Each row of a before or after table is a point. One or more steps were done to the points. Then noise was added and the rows were shuffled. The steps act on columns, c1 being the first. Name the steps. A step turns or swaps two columns, mirrors them in a line or flattens them onto one, adds a multiple of one to another, or multiplies or shifts one. Angles are multiples of 10 degrees, from the lower column toward the higher: turns from -170 to 170, lines from 10 to 170 but not 90. Use the fewest steps. Two steps may share a column if one is a turn and the other turns, adds or multiplies; they go together, in the order done. Otherwise the lowest column goes first.

Before, 9 rows:
[[ 42 -20  -9]
 [-14  30 -22]
 [-36  21  -3]
 [ 77  62   0]
 [-36 -40  52]
 [-34  58 -19]
 [ 18 -26  19]
 [ 12 -39  33]
 [ 13  -9  53]]
After:
[[  8 -36 -42]
 [-13  -3  36]
 [-26 -11  17]
 [ 11   0 -50]
 [ 29  19  -9]
 [-25 -14 -65]
 [ 13   2 -30]
 [-25 -23  58]
 [ 53 -39  47]]
Steps: multiply c1 by 0.7; turn c2 and c3 by 130 degrees

Before, 11 rows:
[[ 21   2  -9 -40 -12   1  -9 -51]
 [ 41 -12 -36  34  21  19  48 -50]
 [-12   6  45 -51 -55   4  21  51]
 [ -1   8 -23  21  72   3  54 -31]
 [-71   8   9   4  10  19 -31  -8]
 [ -3  67  27  -3  -5 -59  32   8]
 [-57   6  11 -26   5 -32  40  -3]
 [-30 -11 -18  31  -1 -45   7  10]
 [-32  45 -13  44  29 -72  11  37]
 [ -8  47 -91 -34  31  40  16 -74]
 [-54  24  33  11 -34 -16  41   6]]
After (11 x 8):
[[ -7  45 -45 -34  53 -39 -40 -60]
 [ 56  24  41  12 -34  -4  33 -11]
 [ 60   8 -10   1  11 -41  -8  -4]
 [ 64   5  26 -24   5  14  22  -1]
 [  0   7   9  20  78  -3  11  -3]
 [  8   7  33 -49 -68  -9  32  27]
 [ 44  -9  -8  30  -3  33  -5  10]
 [-22   3 -10 -40   7   2  -7 -52]
 [ 53  47  -3  41  15  56  -4  46]
 [-45 -12   3  34  35  -6   2 -42]
 [ 23  68  32  -5  -6  56  26   4]]
Steps: turn c1 and c6 by 160 degrees; flatten c3 and c7 onto the line at 40 degrees; turn c5 and c8 by 20 degrees

Before (12 x 12):
[[ 19 -23  46  -1 -24 -16   5  41 -20 -41  37  -3]
 [ 18   7  -9   6 -23  17  21 -15 -20 -18 -12 -36]
 [  3 -17  26  -7  23 -30  36  22  -7  24   7   4]
 [-23 -48 -18  -4 -40  10  20  21  -9 -56  -2  10]
 [  7   9  -6  -1   2 -18  28 -32   1 -17  -2 -34]
 [  8 -46 -19 -20  -6 -20 -38  27 -10  26  20  -3]
 [-18  11 -16 -26  26  17 -17  -6 -26 -22 -15 -33]
 [ 13  -4   6  18  28   5  18   5   4 -15   8 -12]
 [ 30 -22  15  -4  -1  18 -20 -30 -24 -11  15 -13]
 [ 31  -3  -4 -14  13 -15   0  -4   4   3 -28 -15]
 [ -2  25  -2   9 -23 -14  13 -14  -4   4 -13  35]
 [  4 -40  18  20 -24 -15 -17   1  -5   5   0   0]]
After, 12 rows:
[[ -21   19  -14   20  -25   26   23   -7  -12   -4   -9  -38]
 [  25  -58   35   17  -26   14    4  -38  -12  -42   45   -2]
 [  -1 -100   -4   18  -26  -17  -18   -2   11   -5   20   -1]
 [  32 -119    0    4  -41   46   20    8  -10  -35  -20   11]
 [ -31   20   -2   -1    1   -4   28   10    1  -25   -6  -33]
 [  18  -41    8    4   23  -36   38  -11   -9   -2   26    5]
 [   6   26  -16    5   27   26  -15   18  -36   -4  -16  -32]
 [ -40  -53   15   14    0   21  -19   -9  -18    2   16  -14]
 [ -10   65  -12   11  -22  -15   15    5    4   -4   -1   33]
 [ -18   -9  -27  -14   12  -14    1  -26  -10   -8   -4  -16]
 [   0   -6    7   10   29   15   17  -16   15   -9    7  -11]
 [  19 -114   21   -6   -4  -32  -35  -20  -21    6  -22   -2]]
Steps: turn c1 and c8 by -120 degrees; multiply c2 by 2.5; swap c3 and c11; turn c4 and c9 by 50 degrees; turn c6 and c10 by 40 degrees

Before, 8 rows:
[[-12   6  42  23  -5 -17 -14  13 -10  -4  23  27  -1 -16   7  -9  -1  -1
   -1   7]
 [ -6   9  29   8 -31  -8  26 -25   4  14   9  -2  20   6 -11   7  -3  11
   -5  14]
 [ -9   9  15  23 -31   5 -33  -4   7 -10  -8   9  -9 -20 -11  -3 -32 -29
  -25 -24]
 [-16   3  21   2  -8   2   1  -3 -21   5 -45   0 -21  18  34  -2  -8 -28
   25 -17]
 [ -3  42   7  18  -9  35  14  10  -4   8 -20  11  14   8   4 -14  -4 -37
    4  11]
 [ 38  21  11 -36  -4   6 -32 -28 -24 -18 -26  13   1 -14  -5  -8 -18  30
    7  22]
 [ 14  -2  12   6  13 -32  -7 -19   3   3 -22  43 -15 -34 -16  64   5  -4
  -13 -15]
 [ 17  51   9  32  12 -14 -18 -20 -13   0   2 -10  -5  23   6 -14  -1   4
   -4   8]]
After (8 x 20):
[[-12   6  42  22   0   3 -14  19  -9  -5  23  26  -2 -16   6  -9  -2  -6
    2   6]
 [ -3  85   7  18 -38  54  14  61  -5   8 -20  11  14   7   4 -13  -4  -9
    2  11]
 [ 38  59  11 -36  29  26 -32   2 -23 -19 -26  13   0 -14  -4  -8 -19  -4
    4  22]
 [ -4  31  28   7  11  11  26  -9   3  14   7  -3  19   6 -12   8  -3 -30
    2  12]
 [ 17 121   8  31   5   6 -17  48 -13  -1   2 -11  -5  23   7 -14  -1  12
    2   7]
 [ 14   4  14   5  -4 -12  -7 -19   4   4 -22  43 -16 -35 -17  64   5  13
   -3 -17]
 [ -9  22  15  24 -29  24 -33   8   6 -10  -8   9  -9 -21 -11  -3 -33 -31
   -5 -27]
 [-17   9  21   2 -27  22   1   2 -21   3 -45   1 -20  18  33  -2  -9  -7
   -3 -12]]
Steps: multiply c2 by 2.5; turn c2 and c8 by 30 degrees; swap c5 and c18; shift c6 by 20; flatten c19 and c20 onto the line at 80 degrees

Before, 9 rows:
[[ -8 -19 -42 -38   5 -31 -50 -43  11  57  13 -76 -39  47 -15  26  15  25
   -9  44 -20 -10  10 -37 -22 -44   4 -32  29  23 -13 -20 -19 -53  30 -12
   13 -15 -13 -10 -11 -32 -51  55  21  35   5  32]
 [-24  14 -26 -42  16 -23   9 -37 -13  65 -50 -11  26  30  28  29   3  42
   39   7   4  25  -7 -25  27  21  34  15 -23 -57 -12 -14 -17  37 -20  42
   -2 -22  -1 -12  -2  10 -34  44  42 -12   1 -48]
 [ 25 -27  13 -40  10  57 -10 -18 -25  -8  -1  -4  17  21   8  12  49  36
   28  41  29 -25 -35 -18  53  25  12  39  22  11  17  21  19 -15  40 -40
   -6  15  13  26  40  46  20  54  21  15 -16 -32]
 [  7 -50 -23  -7  31 -14  -3   8 -28  -9  32  13  41 -28 -32  28  10  40
   14 -40  10  41  32 -11 -38   0 -27  -9 -23  27 -30 -49  28  39   6  38
  -19  39  35 -23  51   0  21  57 -36 -14   3  40]
 [ 36 -22  39 -17  39  31  12  22  25  20 -47  -7 -16 -14  -4  11 -12  -5
  -45  12  -5 -37 -12 -57 -14  33 -31  19  40  16  37 -11  -3 -21   4 -15
   56  48 -41 -27  45  46  16 -10  32 -15   8  22]
 [ 14 -13 -36  -3   4  49 -12 -10 -45  21   0  21  46 -25 -23 -28  43  24
   29  19 -23  30 -34   8  50  14  40 -29 -18  23  48  25  32  18  41 -29
  -15 -28 -22  -9  -6 -11  30 -24 -30  28  39  46]
 [  9 -55  -4  -1  26  41 -52 -18  12 -17  18 -64   0 -36  23 -15  -2 -25
  -19 -39  19 -40  49  12 -40 -37 -22  20  73 -57  26  25 -52 -53 -13  -4
   -1  42 -17  23  -6   2 -17  47 -17  36  40 -27]
 [  6  -6  30  38  -5  28  13 -41  12 -20  12  10 -13  23 -31  -8  26 -30
   36 -38  21   1 -17 -36 -27  12 -17 -46  72   3  39 -20   7  41 -23  12
   58   6   0  -8  22  32 -17  21   7 -20  15  14]
 [ -4  16   1 -41  62  -3 -40  14 -59  31  14  12  -5 -14   9 -55 -21 -29
   11 -40  17  22  49   1 -35 -47  -8 -51 -15 -54 -15 -42  -2 -26   4 -11
  -35  11  49   0  10  20  13 -13 -19  18 -32  -5]]
After:
[[ -28   21  -26  -40   19  -28   10   -6    1   66  -47  -26   27    5
    29   25    5   39   41    3    6   25   -3  -22   27   20   33   14
   -25  -60   -8  -17  -20   40  -17   38   46  -21   -1  -11    0  -46
   -31   30   39  -15    1 -126]
 [  41  -32   39  -15   40   33   12  -29    1   15  -44    0  -10  -54
    -3   14  -15   -6  -43   14   -8  -35  -11  -57  -16   34  -36   18
    44    8   36  -13    1  -20    4  -16  106   45  -40  -27   50    6
    19  -10   35  -14    6   54]
 [  17   14  -36   -3    1   44  -15   31  -21   23    2   28   46   -5
   -24  -26   41   31   28   21  -28   29  -32   10   51   17   44  -28
   -20   20   50   28   37   23   44  -27   34  -30  -22   -8   -9   10
    30  -15  -28   25   37  116]
 [  -1   41    3  -42   61   -3  -37  -11  -18   29   12   13   -2  -24
     9  -58  -16  -35    9  -39   17   19   49   -2  -34  -42   -4  -47
   -15  -56  -19  -46   -4  -28    2   -7   20   13   50    1   13    8
    14   -5  -21   17  -28  -12]
 [   6  -27  -24   -3   29  -17   -4   13  -24  -17   31   -5   46  -17
   -33   27   15   34   15  -45    9   42   37  -10  -37   -4  -25   -7
   -20   26  -26  -47   31   39    6   34   30   38   36  -24   51   22
    16   58  -36  -14    3  100]
 [  28  -12   16  -43    9   58  -15  -19  -14  -10    3  -25   17  -29
     5   12   50   39   28   42   31  -23  -31  -17   51   27   11   41
    24   10   21   21   17  -16   37  -44   44   10   14   22   39  -44
    21   49   24   16  -20  -84]
 [   7  -57   -7   -1   25   47  -52   32   -9  -17   21  -73    1  -19
    25  -14   -6  -25  -17  -44   16  -40   49   14  -41  -35  -25   24
    74  -55   29   23  -58  -54  -13   -5   48   43  -17   20   -7    7
   -14   26  -14   37   38  -67]
 [  -7  -22  -41  -36    4  -29  -45    9   -3   57   14  -90  -37   49
   -15   28   12   26   -5   44  -17   -9    9  -35  -17  -48    3  -29
    31   22  -19  -22  -20  -50   27  -12   67  -16  -12   -7  -11  -47
   -46   26   19   35    8   82]
 [   2  -14   24   35   -5   28   13   -5    2  -23   15    1  -19  -19
   -31   -5   23  -28   32  -36   23    4  -22  -34  -26   12  -16  -42
    76    4   37  -20   16   40  -23    8  107   -1   -2  -12   20  -52
   -15   15    5  -21   14   30]]
Steps: turn c2 and c9 by 30 degrees; multiply c9 by 0.4; turn c14 and c42 by 60 degrees; turn c8 and c42 by 130 degrees; turn c12 and c44 by 20 degrees; shift c37 by 50; multiply c48 by 2.5

Before, 12 rows:
[[-12 -33  12 -57  32 -12  19 -12   4 -39 -35 -27   9  10  -4 -47  -1   9
  -49  16  -8  61 -46 -32  -5   9 -34  -7  42 -32  13  -6  38   2  25   2
  -53  10 -19 -24  39 -27  -3  29  23  56  24   8 -19 -35  -6  42   6  17
    5  48  32 -12  33 -39 -32  64  19  33]
 [-68  25  11 -42   7 -35 -53  16  63  75  42 -18 -67 -56 -25  56 -28 -38
   14  48  22 -28  44  53   2 -75  -8  40 -81 -50 -37 -40 -41 -29 -27 -40
  -32  49  44  50  20 -73  49  10   8  -4 -10 -25 -27  37  21 -32   0  -6
   11 -26   0   6 -54  24  34  17 -21 -39]
 [-34  -8  34 -30  32  15 -43  62  15  13  24 -20 -53 -66 -35  17   7 -11
   -5  12  55  -7  -8  -7   5 -26 -49 -28 -16 -85 -56 -43   3 -55 -54  -7
  -26  56 -31  18  18 -13 -12  55   0  31 -56 -75 -35   9   1 -32  33  11
   33  17   3  46 -59   9 -29 -25  16 -55]
 [-21  37  20   0 -53 -54 -17  -5  51 -21  -4   3   7 -42   3  -7  -6 -32
   28  61  18   9  41  51  25 -27  37  42 -22   1   4  26 -64 -42   9  39
   33 -15  38 -36 -28  -4   2  25 -58 -22   7  -7  12  45 -17 -51 -58 -43
    5 -59  47  23 -19  -4  79   8  43  10]
 [-40 -42  -2 -61   4  11  28  17 -29 -12 -40  13  26  -8 -10  -8   7  24
  -24 -53 -27  20  -5 -69 -48  49  -2 -49  11 -33  38   6  -7 -29  22  -2
  -35   4  15 -28  37 -13   9  22  20  62 -18  14 -19 -44 -24  33   9  10
   16  42 -22 -36  63 -46 -46  82  59  49]
 [-31   7  29   2   0  20  10  -7 -29 -57 -34  20 -11  16  26 -11 -23   7
  -18 -21  -9  37 -41 -28 -16  42 -43 -30  25  16   8  14 -41 -37  33   5
  -55 -30 -25 -20  20  10 -69   6 -12  61  25  33  30 -65  13  23 -28 -19
   -8   5  33 -53  66 -59  -9  77  55  16]
 [-26  39  31   2 -32 -53 -82 -14  57  35  21  24 -20 -43 -55  13 -19 -43
    6  51  78  -1  53  30  16 -54 -12  58 -84  -3  -5   5 -13 -76 -15   5
   18  27  67  41 -32 -16  50   0  17 -59 -41  -2  -7  18  15  -7 -24 -17
  -26 -67  43  32 -32   8  43 -11  13 -11]
 [ -2 -12  51   4 -40  20  -3 -12   6 -53 -33  -9  35  59  -1  -4   3  19
  -47  -7 -41  19 -34 -60  -3  37   3 -37  21   9   6  -6 -19  -9  49  55
  -39 -29  18 -43   4 -10 -24 -16 -14  54  31  42   6 -31 -45   4  -2 -14
    7  -3  16 -29  38 -50 -59  62  27 -26]
 [ 16  31  27   5  -6 -36   3 -39  15 -33 -19  10   9  19 -31 -15 -25 -19
   -8 -16 -36  13 -18 -12 -24  -9  55 -45   6 -13 -31  29 -47 -24  47  66
   16  -4 -23 -32 -49  17 -32  19 -68  21  24  54  64 -27   1   9 -11 -55
  -41 -28  63 -11  39 -27  -2  34  19  29]
 [-37  40 -18 -54  32 -21   4  59  36   3  65 -51 -53 -22 -52   4  29  11
   -7 -23  22 -56 -28 -39 -10 -33 -31  -8  -3 -56 -18 -31  14 -10 -78 -33
  -30  44  34  57  30  18 -17  31  55  48  -1 -58 -27 -27  13  -5  -2  14
   55  19   8  15 -43   2 -52   3  14 -49]
 [ 41   0  37  -3 -17  12  28   1  15 -40   0  16  -2   2  -5 -18 -42  11
  -10   5  -7  63 -22 -42 -24   5  32 -46  34 -16   4  69 -31  -7  55  29
  -41 -42 -48 -37 -27  20  -9 -13 -11  13   3 -11  31 -22 -12  18 -37 -28
   20 -46  20 -32 -11 -19 -18  61  40  11]
 [ 11 -12  20   6 -37  -9  -8  -9  10 -32   0 -19  -5  15 -34  -4 -44 -47
   33  17 -35  21  37   0  13 -17 -16  13 -15 -27  12  55 -67 -50  38  16
   11 -35  14 -20 -46  20   8  20 -22  19  32  11   3 -25 -28   5 -14 -49
    5  -6  75 -30  15 -43 -23  10  12   8]]
After:
[[-34  39 -14 -54  11 -27   4  27  37   8  62 -55 -51 -23 -45   6  26  12
   -8 -25  24 -58 -28 -36  -9 -33 -34  -7  -4 -59 -16 -29  14  27 -80 -34
  -34  48  36  58  27  15 -17  44  56  51   2 -55 -29 -28  12  -5  -3   8
  -71  20  10  15 -45   2 -54 114  16 -49]
 [  9  15  20   9 -45  -7  -6   8  14 -25   1 -20  -2  16 -60  -7 -46 -44
   29  14 -33  23  38   0  17 -18 -16  16 -11 -29  18  61 -65 -36  38  15
   11 -33  13 -19 -34  19  13   0 -21  18  30  10   2 -30 -28   4 -17 -48
    5  -5  72 -29  15 -47 -21   5  11   6]
 [ 42  11  39  -6 -10  14  31  18  18 -37  -2  18   0   6  -7 -19 -45   9
  -14   8  -8  63 -21 -42 -24   5  34 -48  34 -14   3  69 -30 -12  56  32
  -47 -42 -49 -36 -23  22  -9 -14 -11  14   1  -9  29 -18 -13  18 -36 -33
   -9 -47  19 -35 -12 -22 -19  72  42  15]
 [ 13  49  27   5 -15 -34   5 -27  15 -34 -17  10   3  18 -42 -17 -23 -16
   -8 -15 -34  14 -22  -9 -21 -11  58 -43   8  -7 -31  27 -43 -28  43  65
   14  -3 -26 -32 -44  17 -29  10 -68  25  20  54  62 -29   3  10 -10 -56
   50 -27  63  -6  34 -25  -2 -44  20  29]
 [-31  48  25  -1  -2  21   6  -8 -31 -59 -32  22 -14  15   7 -10 -25   6
  -19 -23  -9  40 -41 -23 -13  42 -40 -30  25  17   6   9 -37 -37  33   6
  -52 -30 -25 -19  28   8 -68   4 -15  61  24  34  31 -63  15  20 -31 -18
    9   2  28 -52  65 -56  -7  64  55  20]
 [-25  33  30   7 -25 -51 -83 -21  57  33  19  20 -18 -41 -86  10 -16 -37
    8  50  78  -4  53  29  13 -53 -12  61 -86  -8  -8   7 -14 -46 -16   6
   19  25  69  41 -17 -14  49 -16  17 -56 -41   0  -9  17  13  -1 -28 -17
   24 -66  42  32 -30   5  44 -48  11  -9]
 [-15  -8   7 -56  10 -12  15   5   1 -42 -34 -21   9  13  -1 -46  -3   8
  -48  10  -9  63 -50 -27  -3   8 -29  -6  42 -34  17  -6  42  14  27   0
  -45  13 -13 -22  34 -27  -1  43  24  55  25   9 -21 -37  -8  41   4  17
    7  51  31 -14  31 -33 -33  57  26  30]
 [-20  40  25   3 -56 -53 -18   7  49 -19  -3   1  11 -37 -21  -9  -8 -35
   28  56  18  12  44  49  22 -29  37  41 -21   3   5  30 -63 -50  11  36
   31 -11  37 -38  -9  -8   4  -3 -56 -23   6  -7  17  44 -19 -54 -58 -45
    3 -58  45  28 -20  -2  78   2  45  10]
 [-69   8   9 -43  -5 -34 -53   3  61  76  40 -18 -67 -53 -34  58 -27 -41
    9  48  28 -26  43  54   2 -75  -8  39 -76 -49 -31 -38 -44  -4 -24 -36
  -32  50  45  49  19 -70  46  12  10  -2  -8 -27 -22  39  28 -32   0  -7
  -18 -23   2   8 -55  22  31  45 -21 -36]
 [-43  -9   0 -62  -8   9  28   8 -30 -13 -40  10  23 -10 -26  -7   8  24
  -24 -53 -22  21  -3 -71 -44  50  -4 -47   9 -34  38   3  -7  -6  25  -5
  -33   4  18 -29  44 -16   9  25  21  65 -14   9 -14 -46 -25  32  12  10
  -19  42 -21 -33  59 -44 -46 111  59  44]
 [-32 -14  34 -28   0  15 -43  14  13   5  25 -23 -51 -67 -60  15   5 -10
   -3   9  57 -10  -9 -13   3 -26 -49 -34 -15 -85 -57 -43   2 -23 -56 -13
  -24  49 -31  19  25 -12  -9  59  -7  33 -55 -72 -33   8  -2 -31  38  14
  -71  14   2  48 -56   9 -34  79  14 -56]
 [  1  18  52   3 -28  21   1   7   7 -57 -38  -8  35  62  -3  -2   4  22
  -51  -7 -41  21 -36 -63  -3  34   3 -39  19   5   8  -3 -20  -1  48  54
  -42 -29  23 -42   7 -12 -22 -40 -11  54  33  42   4 -31 -43   4  -2 -17
    7   1  14 -31  36 -50 -59  51  29 -27]]
Steps: add -0.7 times c60 to c2; turn c5 and c44 by 30 degrees; turn c8 and c55 by -110 degrees; add -1.5 times c55 to c62; turn c15 and c34 by -30 degrees; turn c34 and c41 by -20 degrees
